Each wall is flat, endless, passes through zero and stands at right angles to its row. A trip goes straight from one point to another. List the walls that it crosses, first one first.

Walls:
(1): [ -5  19 -34]
(2): [21 -6 18]
(3): [14 51 13]
(4): [ 38  28 -34]
(5): [ 14  13 -34]
(6): [ 24 -13   8]
(7): [-29 -33  32]
(8): [ 15 -91  68]
Trips:
[-17 -49  21] to [-35 -35 -53] => 2, 6, 1, 5, 8
[ 32   3 -39] to [-37  53 -27] => 6
[-49  27  24] to [ 6 35 55] => 2, 8, 6
[ 9  2 -3] to [ 15 -15   8] => 8, 1, 3, 5, 7, 4

Walls:
(1): [-21   7 -21 -11 -30 -18  28  24]
(2): [  3 -13 -27 -45   7 -19  55  18]
(3): [-14  20   8  33   6 -61  15  12]
(4): [ 41 -25  43  19 -14  34   5 -18]
(5): [-14   1  35  12 -59  -9  -7 -13]
(6): [ 23  39   2  16 -41  34  -7  39]
(7): [-28  35  -3 -19  -5  18 -11 -18]
(8): [-19 -18  25  54 -20  38   3  67]
Trips:
[-10  11   6  50  14 -55   2   6] to [-19 -25   2   6   2 -40 -30  44] => none
[ 18  18  27 -39 -87 -19   2   7] to [-54  36 -53  16   0   4   9  19] => 3, 4, 8, 5
[ 32   1   1 -95 -11  24 -24 -13] to [ 20 -37 -21 -43  16 -33 -13   5] => 6, 4, 7, 1
[ 27  61 -17  44   1  40 -35  16] to [ -9   3 -21  26  24 -58  -6  16] => 3, 4, 7, 1, 6, 8, 2

Walls:
(1): [-53 -25 -47  15  27 -21  20  11 -16 -59  23  27 -44 -35]
(2): [ 41   3  13  19  16  50  35  12  13 -18 -11   3 -28 -43]
(3): [ 15   9 -24  40  45 -11  37 -36  -8   0 -16   2   5  12]
(4): [-57 -11  10  20 -56 -30 -69 -13  18  11  -4  60 -12  -4]
(5): [-24  28 -58  32   6  -5  19 -21 -20  37  16  -1  -4  -7]
(6): [-23  -6  47 -38 -83 -12 -16 -11 -25 -39  45 -78 -11  -3]
Trips:
[-37   7 -28  35 -12  47 -37  70  22 -43 -56 -46   7 -37] to [ 17 -29  24 -26  11 -52 -64  16  31 -28 -15  15 -48  18] => 2
[ 45 -15  14  -9 -29  20  30  -3  57   3  43  -1  26  29] to [ 13 -12 -34  35  45  -8  10  15   7 -14  32  -2  45  10] => 3, 6, 5, 1, 2
[-23  -3  10  -2   7 -19  -1  67   9  -5 -11  27  -7  41] to [  8 -18  22   7 -19  17 -87  -5 -34 -49  36  43  -1 -31] => 6
[  3   6 -17 -10 -47   9 -42  64 -10  -7 -21 -26   5 -21] to [ 45  19  -2 -42  -5 -14 -18  -9  58 -13  -4 -44  12  47] => 4
[ 11 -16  -8   2 -50 -15  37  30 -65 -47  10   5  16 -32] to [ 28 -26  25  28  42 -63  15  30  26  -8 -75 -15  14  20] => 3, 6, 1

Walls:
(1): [-25  44   5  -6 -44 -26  47 -14  67  -2  17   2  17 -34  -7   1  -9  -1
  13  16  20 -28  47 -17]
(2): [-14   2   7  15  20  15  -3  14  28  12  13 -26 -13  28  21  12  27 -16
  46  16 -43 -22  -3 -25]
(3): [-34  45  -5   2   4  -3 -29 -61   5  16  14  42  29  -5 -26 -12 -37   7
 -23  -8  14  14  28  13]
(4): [  3 -30 -10 -36  11   1  37  13   7 -10   2  28  -8 -35  -3 -47  33 -17
  -3   3  -7 -32 -35  16]
(5): [-43   8 -35   0 -33   4  -9  11  17 -28  22  -8  27  10  22  11  -3   0
 -41  17  46 -26  17  41]
(6): [ 12  32 -13 -34  25  -2  -6   4  43   0 -18 -33 -14  11  30  13  10  27
 -30  22   9 -51  -5 -25]
(7): [ -6  11 -46 -23  12  17  -7   5  -8  38  11  24  17 -12 -33  -3 -30 -18
  10  23  -3 -36  37  10]
(8): [ 33  75 -10  -4   5 -14   6 -10  27   2  23 -22  29  -3   3 -18  -1   4
  36   3  20  -1 -40   6]
Trips:
[ -3   2   7 -11   2 -70 -30   6  -2 -33 -16   1  18   4  -2  19  20  24
  57  28 -25 -41   8 -10] to [ 24  27  21  36  10  22   6  13 -40  17 -15  18 -29  15  51  40  -4 -24
  -8  10 -44  -3   4 -28] => 1, 8
[ -1  49  48 -25  32  19  -9 -14   2   9 -13 -22 -36  20 -36 -27  -7 -10
  17 -24 -33   4   2 -34] to [ -3   6 -51  66  19 -20  18   9  22 -25   3 -30  13  18  15 -23  14  -5
   4  -2 -10 -13 -17  29] => 3, 4, 5
[ 24 -25  14 -55   4 -11  20 -27  12 -20   8  -8  19  13 -36  49  22  26
  -6  -6  12  36  21  26] to [-86  52 -15 -15  11 -10 -22  49 -13 -12 -10 -21 -45  20   7 -34   4  -1
  19 -27  -9  -1  -3 -25] => 6, 2, 3, 8, 1
[-18 -24  36  13 -40 -41 -17 -28  15  -7 -14  37   8  -2 -29  36 -26   6
  32  -9 -44 -12 -12  12] to [ 56   1   9 -11  10  47  18  19  21 -20  25 -30  25  -3 -21 -18 -33 -23
   1 -23  21   5  19 -60] => 8, 7, 3, 6
[ 16   7  -6  -6   6   2  22  11  23 -19  38  18 -32 -31  -6   7 -30 -37
 -11 -28   2   7   7  -8] to [  5  12   1 -20 -19 -23 -13  -2 -31  -8  -7 -40  18  -8  13 -18 -29   6
 -42   2   0 -21  -1  11] => 5, 6, 4, 1
[-10 -16  -2   1  28  -8 -23  11  -1  59  62  19  -5  12   6  22  27   7
   3 -38 -21  13  -7   1] to [-30  -8  -8  28  -6   6  -1   8  -7 -34  18 -13 -13 -24  -3 -17  16  14
 -10  14 -15  15 -15 -10] => 7, 3, 4, 5

Walls:
(1): [ 27   9  47  50  -9  15 -29  -5  59  30  10  30  42 -35  56 -15  59  24
 -19 -29  -8  20  40   3  26  39 -77 -14 -23 -32  33  17  -5   9  46  47
  31 -51  -5   0 -38  24  36  22 -12 -95  20 -10]
(2): [-38 -34  19  62 -15  57 -91  19  37 -10 -18 -34  22  26 -38  35 -33 -17
   1  14  69 -59  10  40 -63 -41 -31 -20  13  55 -15  32  17  -4 -21  11
  10 -18 -14 -58  44  64  -7  42   9  16  17  -4]
(3): [-50 -13  18  56 -37  21 -23 -31 -49   0  36  54  63 -57  45 -11  25  21
  -6 -26 -11   7  -4  14 -37  19  18  -8 -40 -52 -68   6  24  21  -7 -32
  -5 -21  32 -24  13 -88 -11  24  26   5 -42  10]
(4): [ 26   1  49  31  42  46  20  18 -15 -39 -68  66 -25 -50  22  -6   2 -42
  -1 -19  22 -30  56  10 -25   5  28  27 -27 -18 -55  10 -56 -21  40  32
 -20  21  -4   2   4  55   8  36  14  17 -13  27]
(5): [-17 -49  35 -33   5 -19   5  28  76 -13 -10 -64 -21  53  -3  15  20 -68
 -25  -3 -77  -4   4  38 -26  27  26  19 -67  40  -5  37  61  44  -1 -55
  84  14  18 -39  15 -23 -62  -2  16  47  31  -2]
(6): [ 18  50   0  39  36  -6  30  22  14  -5  -3 -16 -28  37  17  18  11  52
 -19  19  37  -7  -6  12   6  -6 -25 -26 -20 -22  -4 -53  24  28  16 -22
  15   5  12 -33 -50  13   4 -14 -20 -11 -48  -5]
(7): [ -6 -35  38  23 -61  34 -41  38  -9 -29   6   4  31 -31   6 -26   8  49
  24   0 -16  -2 -68 -18 -63 -15  12  49  65  57  62  -1 -31   5   0  19
   9 -33   1  -6  35 -56   7   3   0  27  15  -3]
Trips:
[-22  55  11  22 -13  24  -6 -29 -19 -10  32 -16  14  -8  11  -5 -14  14
 -44  80  -4  39 -29 -47   9  34  -2  12  21  43  -5   8  -4 -23 -54  47
 -54 -10 -13 -29  13  21 -27 -54  -4  32  16  11] to [  5  -8 -51  10  34  32 -14  -4 -48 -29 -18  36 -21  30  21   0  12 -24
  37 -28 -34   4  12 -40  25 -22  64  18  -6 -44 -14  13 -18 -31 -23  25
  44  -5 -39  37  47  13  -3  27 -20   7  14 -27] => 2, 4, 7
[-19 -11  17   3  41 -18 -27  38 -27   8  19  -3  25  16   3 -32  19 -67
  33   1 -29   2 -67 -51   5 -29  21  37 -31  17  22  26   8 -44 -38  -5
   1   4  -4 -12  13  -6  10 -34  80 -13  14  17] to [ 14  21 -42 -27   1 -38   7  -3 -42 -47   8 -27 -12   1  49  19  59   3
  16  45   0  -7 -18 -11  39 -32  11  37 -13  -9   4  45  -1 -20   0  -9
 -33   6  14  -8 -20  39 -16 -42 -20 -33  47  -3] => 3, 7, 5, 6
[ 26   4  21 -19 -19 -28   9 -51   4 -36  35   2  24  31 -15 -29  12 -12
  18  24  75  55 -50  11  -6 -27 -13 -37 -30  16  25 -29 -29  15  30  22
  11  -7  -2  25 -22  23   3  10 -45  32  31 -42] to [ 59  34  -4 -68 -60   3  -8 -11 -29  13 -41 -24 -26  22  22  46   5 -24
 -82  26   0  -7 -20 -34  22   0  -4  14 -73  22 -13   8   5 -51  28  48
  26 -68 -44 -42  17   2  20  12  33  -9 -19  45] => 7, 5, 4, 6
[  5  40 -11  -9 -56   1  44 -35 -45 -67 -14 -30   2  23 -50 -24  54 -52
  47 -10 -30  31 -21  45 -22 -14  21   5 -11 -22  27  18  11   6  11  -6
  36  32  38 -18 -16  30 -37 -49 -40 -40  -2  16] to [-28  21 -56  -3   9 -29   1 -32 -20  -1 -28  16   6   7  -8 -36   5  32
  29   0 -15   5   6 -22 -52 -11 -23 -22   7  -8  -8  32  40  15  10  10
   2  31   6 -42  48   6 -28 -66  26  -6  44  26] => 6, 3, 2
[ 19  17  25  34 -32   1   7 -20  20  -7  49  11 -16  22 -60 -24   9 -10
 -11  -2 -48  53 -12  -8 -39 -23  -9 -18  17   8  27  -1  25  29 -10 -27
  41  10   1  52  55  24   2  19 -80 -20  44   1] to [ -3 -19  20  -7 -19  18  10 -82  32  36  45  18 -44 -13   5   1 -28  16
  81  29  16 -20 -25  -9  36  12  73 -32 -42  10 -12 -36 -34 -16  49 -23
  11 -13 -15   7  11  14  17   2  12 -40 -12  -4] => 2, 5, 7, 3, 4

Walls:
(1): [ 33 -19   2 -45   2 -39  -2 -10   2  18 -43  14 -51 -29   6 -19 -13  49
 -19 -29  21  -9 -20 -32  30  25  22  64 -69   1 -24  -4 -40 -33  -1 -34
 -24  -3 -27  20   1  15  21  24  -7  23  13 -32]
(2): [-19 -21 -29  26 -32  -2  -3 -13  45 -31  -7  11  -8 -32  -4 -38 -22  10
  -9  12 -11 -32 -14  36  37  -1  -7 -26  53 -61  17  12 -29 -50 -12 -17
 -40 -18   9  17  12  -5 -45  42  53  36  -3  11]
(3): [-16 -18  13  -4  -4  11   5 -25   2 -10 -46  14  24  17 -10  -7  11   0
  20 -34  -7  29  -8  -5 -17  47  29  24  22   7 -37 -30 -15  -1  27   4
   0  -9 -13 -30 -12  18 -18  -6 -36  -9  23   0]
(4): [-28 -23 -16   4 -10  10  18 -11  24 -12  35   3  59  -6  23  10  41  35
   4 -20 -20  21 -34 -45  -6  -1 -21  15   4  12  -6  -1  26  16 -37  -1
 -17 -43 -21 -12 -12 -16 -39 -26  -1 -46   6  16]
(5): [-13 -25  54   7 -13  24  29 -26  13 -19  30 -36  29  10 -30   8 -27 -11
 -38   2  -7 -34 -21 -47  35  21  38 -30   3  14  27 -53 -28  10 -17 -44
  -8 -16  -3 -27 -19 -28 -17 -39  -1 -32 -35   0]
(6): [-32   6 -25 -10  42   6  15  -7  15  21  -4   8  20 -18 -55   4  39  17
 -16  27   1 -21  -5  13  24  13  31   5 -29  15 -45  -9 -26   5 -33  13
 -14 -40   8  -3 -17  -2 -27  40  38   3 -37  20]
(7): [ -3   1 -12  14   0 -10  11  -9  19  14   1 -21 -26 -31 -12  10 -23 -13
  17  25   4   5   1 -13 -20 -14  29 -28 -21   5 -25 -22  40  -6  26  -4
 -22 -45 -16   3 -11 -27  -3 -15   0   3  32 -18]
(8): [-10 -11   1   0 -27  38 -27  14  -2  10  -4 -37  49  -8  -1 -12 -20 -35
 -30 -10  -3 -17  21 -23   6  16  14  -1 -18 -17 -46   5  11  13   8   9
 -50 -24  31   5 -15 -12   5  11 -18   5  26 -12]
(9): [ -6 -23  25  24 -28 -13  21 -62  10  12  49  14  23 -22  39  17  21   0
   6  12 -28  13  13 -12 -10 -21 -34  36  21 -25   7  -1  45  -1   4  17
  25 -32  52 -12  -3 -23  37  30  -3   4 -25  -9]
(10): [  9 -38  11 -20   0  23 -19  36 -33 -23 -23  35  10  35   8 -49  47 -13
  -7  48  22  11  -5 -11  10  -8  26 -55  11   3 -27 -21  18  15  -4 -26
 -10  21  36   8   6 -26   8  31  12   6  37 -44]
(11): [-30 -16   3   1  21  14  -5 -41  35 -35  10 -26   7  40   1 -23  19  42
 -10 -31 -16 -16  -5  31  -5  -4 -29  -1 -19  24 -25  24 -21 -16  -4 -21
  -9 -35 -11  -6  55   8   3  51  -3 -32  -5  21]
Trips:
[ 15 -28  42  -4  16  -2  13 -22  24 -15   8  -8 -25  -3 -18  24 -15 -59
  18  49 -23 -53 -38 -25 -14  23  -5  -3  31  -2 -26 -35  12 -22  12  -6
   1 -31 -46   8  59  -7 -73 -25  15 -51  59  46] to [-21 -36  11  35 -49   9  33  -9  74 -18   9  13  23 -17 -18 -14  18 -25
 -11  -9 -26 -53  -6 -36  -1  -2 -14   2 -35   1 -39  13 -11  13  20   2
  42 -17 -21  31  -8 -60 -12  -6 -10  34   3 -18] => 6, 8, 9, 1
[ 33 -14 -13  -9  46  23   0  16 -20   6   6   4  30 -17   5 -11  14   1
 -14 -11  -2   7 -11  -9  54  17  17 -10 -11 -11 -12  14   7  23 -47 -20
  22 -17 -32   4 -16 -27 -12 -30  -5   5  10   2] to [ -8 -25  35  22  33  11  15   6 -10 -24 -10   0  -7  25 -45 -19  40  11
  -5  23 -44  16 -19  15  10  10 -27   2 -31   1   9 -40  -5 -11   4  -9
  -6 -43 -33  36 -19   9   6  30  -4   4  10 -35] => 3, 11, 7, 8, 2
[ 21  -1   1   3 -10  -5 -14   0  17 -20  -5  -4  18 -35  -3 -32 -37   0
   9  51  -4  -9  21  16 -11 -18 -37 -13   7  31  -2  24 -28 -31  25 -26
   9  22 -38  34  -5 -59  -7  18  32 -11  13   9] to [  1   4  -6   4  24  -3  -4 -43  12   1 -17   1   5  37  29  11  -8  -6
  -3  -9  22   8  14  47 -21 -29  11  18  12 -45 -41 -15  21  35  23 -24
  20   0  13 -39  10 -36  49  -4  -5  33  14  -9] => 9, 8, 3, 2

Walls:
(1): [-12  22   0 -42  51 -11  -9  17   2  12 -11  34  10   6   4 -22  14 -13
  28  28 -15 -33  -1  27 -29 -47  10 -11 -15 -36 -24  39 -21  11   0  12
  12 -23  36 -35 -46 -43  12 -27 -12 -37  24  12]
(2): [-20   4  22  -7 -38  25  42 -19 -12  19 -40  41  16   9 -36 -56   1  17
   0  37  14 -25  13  41  -9  -6  25 -60 -43 -32  13 -15  23 -20  -8 -23
   7   6  16  -4  32  12  50 -10   4  -5 -16  57]
(3): [-19 -15 -20 -24 -44  32  14  21  22   4  48 -45  11  30  -2 -12   6 -19
  26  -6 -12  15  -8 -31   0  12  -8 -17  -3   4  10 -17  15 -17   4   5
  11  20 -25  23  13   5 -31   5  22 -38  -5  25]
(4): [ 30 -32  -5  16 -39  11  -1  -8   2  -4   5 -31  -6   6   6 -11 -15   4
  22  37  20  -9  58  20 -29  21  14 -13  -9  59  27  39 -95  26  -7 -43
  24  27  -7 -30  -3  -6 -10  -6   5  14 -14   8]
(5): [ 37   8 -29  20   4 -24  14 -10   5  21 -30 -21   3  17 -12  39 -25 -11
  23 -38 -25 -15  -9  -2  67   5  -7  20  40  12   0  32 -13 -10  42  -6
  -8  -8  -1 -10  -7 -13  -4   4  -9  26 -14  14]
(6): [  8  62 -26 -45  11 -17   2   9 -10  -1  17   9 -13 -13 -12  35  19  37
  52  15 -68  24  -3   9 -19  30 -40  -7 -23 -34 -22   7   2 -12  18 -44
 -45 -25  36  30   3  30  20  -8  53   3 -12  -3]
(7): [ 12  -8  18   1 -23  66  19  11  11   6   6 -32 -13  43   8  30  20   7
 -25  -1  -6  26 -31   8  13  27 -31  31 -18  25   1  34 -17 -11  23  24
 -20 -23  38  -8 -65  49  -1 -22   5  28 -12 -52]
Trips:
[ -6 -23  22   5  -7 -51 -14  38 -22  -2  -5  36   3   4   8 -21   3 -39
 -17 -15  -2  27  22  16  16 -19   1  -5  -8   6  -4 -15  31 -19 -12  20
   5  37 -18   3  -1   1   8 -29  21 -18  -5   4] to [ 27  -1 -29 -47 -37 -18 -11 -32 -49  16  16 -10   9  26 -15  14  12 -26
  22  63 -33 -14  23  21  -7  23 -40 -21 -56  20  25 -29  12   1   0  -1
 -21  31 -28  10  24   6 -23  36 -17 -32  12   8] => 1, 6, 4
[ 25  17  -9 -18 -31  34  15 -12  15   6 -28  28 -17 -19 -11   8 -71  30
  -8 -10 -24   4 -17  12   2 -39  39  16  24 -20   7  24 -34   1 -32 -45
  13   5  -7 -13 -15  28   9  16 -15  -1  52  17] to [ 22 -11  -7 -60  15  22 -34  19   3  -1 -35  16 -27 -34  20 -23 -11 -40
 -12 -49  14   4 -21  52 -35  10  -1   2 -39  15   1 -18  -1  -4 -67   1
   6  -8   0  -8  12 -63  27 -21 -15  -6  53 -41] => 5, 4, 2
[ 17  19 -13 -36  32 -22  36   6 -43  25  -5 -30 -12 -27   8  14 -18  -7
   0  11  15 -18 -50  43  15 -12 -16 -18  32 -17 -28 -39  27  -6 -12  18
 -15   7 -14  27  -3 -14  10  -3 -46  20  21 -27] to [-17  -6  10  -6  -7 -18  -8 -24 -25  20  31  16   2 -49 -22 -16 -16  29
  30  16  36 -13  -1 -65  57  13 -46 -14  19  16 -16  46 -15  26  17  12
  33   5 -31 -27  20  30 -15 -22  19  21  13   6] => 1, 6, 4, 3
[-16  11   0  57 -22  -9 -14  16 -29   3  24 -28  -8  -3  19 -23 -22  56
 -10  61  -6   1 -14  60  40 -28 -38 -55  19   7  12  34  -2  61  37   5
 -54 -18 -14   4 -20 -23  42  -9   1 -23 -17 -71] to [ 40  29  -3   0  26 -12  -1  33 -38 -25 -42  13 -21 -36 -32   9   4   5
  -1 -28 -23 -15  13 -12   3  13  13 -60  -6 -16 -35  -2  24 -22  40 -14
  23  35 -17 -19  -4  36  -6  30 -28 -51  -9 -19] => 2, 4, 7

Walls:
(1): [  1  -4  -9 -32  -5   2  22  36   2  14  -3 -24 -14   3 -22  -3  18  28
 -60  12  31  17  60  12 -24   8  13 -22   0  -3 -36  41 -24 -35  -7  23
 -30   7 -30 -10 -30  -9   0  25  -3  14  22  -9]
(2): [-11  25 -31  10  26  42   9  16   1  15 -48 -38   9 -32  46  14 -26  93
  12   1  -6  20  -2 -19  -9  28 -36 -58   0 -47 -30  -5 -26 -19 -15  -8
 -16  47  -6  21  10  -8 -10  17  -2 -21  -7 -22]
(3): [-24 -26  -7  -1   9  37  -8  47 -38  -9  36  15   2  36 -34 -41 -30   3
  14 -38   0  36   6  26  -8  46  26  26  -4  16  43  13  17 -20  41   4
 -44  13  -6 -59 -36  21  30 -12 -27  21 -40   5]
(4): [ 36  13  16  11 -42  -7   2  -4 -18  81 -35  -9 -31 -28   8  -8  28  12
   3 -15  27   1   4  -1 -17  -9 -12  36  29  -1  12   0  29   0  -7  -8
  24  13 -20  -4   3  22 -12 -37 -42  27 -11 -36]
(5): [ -5   3  24 -20 -16 -13  60 -10  14 -44   9   2 -49 -30  10  -2  46 -23
   9  -4 -17  41  11  15  -3  21  13   8 -17  26   3  -4  -3   9   8  33
 -23  -3 -10 -20   2   2   4   4  -8 -39   2  -8]
(6): [ 10  -5 -22  57   1  -7  55  31  -5  -1 -28 -15  52  42 -58  19 -23 -33
   4 -18 -11 -41   2  -4 -41  16   9   4 -31 -46 -17  45  30  33 -23 -20
  12 -13   6  -5   3   3  11   8 -17   8   6  19]
(7): [-42  -5 -14   9 -17   3  23 -19  22  34 -24  25   0 -21  -1  18 -23  19
 -40  -9 -19  34 -10   8  -4  12 -45  29  24  11  -2 -63   5  -6  11  14
 -16   0   2 -19  17 -41  32  66 -26  -9   5 -38]
Trips:
[-11 -28  -6 -38 -18 -22  15 -17 -16  14  12 -36  12   7  32  19  43  12
  -6 -10 -11  14  10  14  -3  29   2  33   9  22 -21 -11 -40 -32   4   7
  38  -5 -20 -44 -18   2   4  46   7   7 -12 -56] to [-11  40   9 -21 -31   8 -15  38  -1   7 -48  18  15  31   1  11 -38  52
  48 -10 -21 -33   6 -35  39  -8  36  18   8   9  -9  -6 -43 -13  -5  24
 -36  -8  43   4 -46  14  -3  26 -16  37   0 -14] => 5, 4
[ 40  -6   6   4 -55 -53 -26  -9   4 -29  16  10  26  15 -37  14 -26  -7
   9   8  18  31 -43 -21 -45 -10   6 -11 -21  -1 -22  22  17 -43 -27 -23
   5  10   4  25  10  -8  27 -14  11 -10   7   5] to [ 43   7 -17 -44   9   5  27  12  14  10  19 -17  12  21 -11 -16   3   1
  -3  48   8  -7  19  17 -16 -15   8  34  13 -19 -15 -16 -70  -2 -32   1
 -27  30   4   0  27  57 -20  -2   4  63  -2 -22] => 1, 4, 2, 6
[ 47 -20  27  -6 -12  44 -23 -12  29 -22  -6 -21   2  27   9  26 -27 -42
  18  28 -24  -5 -16  -1   2 -14 -13  47  29 -11  30 -28 -21   1  24 -19
  23   6  57  -3   1 -20 -17  14  -6 -42  -1   8] to [ 26 -20   2  12 -29 -27  26 -20 -36  69  29  -3   4   7  37 -22   2   2
 -19  -2   6 -36  13   4  38   9  33  36 -11 -14 -29  11   8  -5 -10  -9
  -9   4 -19  31  79 -15  44  11 -15  13 -33 -16] => 4, 6
[  6 -41 -11  28 -30 -58  10   0 -25 -16  35 -37 -10 -18   3  -7   2  -2
  22  27 -38 -18  -8 -16 -62   0   9  36 -16 -19 -73  -4 -20  10   3 -49
  23 -74 -14  -1 -11  20 -23  12  52 -29 -16 -12] to [ 23   5 -21  20   5   1  31  10  34   2 -28 -36 -42   5  -2 -38  26  15
 -34 -42 -18 -72  23  41 -31  70 -33  -9  19 -25 -41  17  29 -53  25 -53
  -2  20  32 -14  16 -13  20  -9  -1 -35  23 -23] => 1, 2, 4, 7
[-32   8 -43   1 -41   0   2   3  18   8  17 -25 -10 -20  15 -11  15  38
 -11  32 -32  -7  13   1 -42  -1 -13 -10  22  41 -17 -12  36 -32 -29   5
  35 -22 -31  -7 -53  29 -39  28 -35  -6  20 -33] to [  4 -11  10   1  29 -36 -25  10  16  -9 -39  95 -35 -19  40 -34  -3 -30
 -17   4 -12 -20  11  -2   3 -21  37  -3 -13  36  30  34   0   3  -2  -7
  22  14 -28   5  27   5 -28  43  20   8 -11  25] => 2, 7, 1, 4
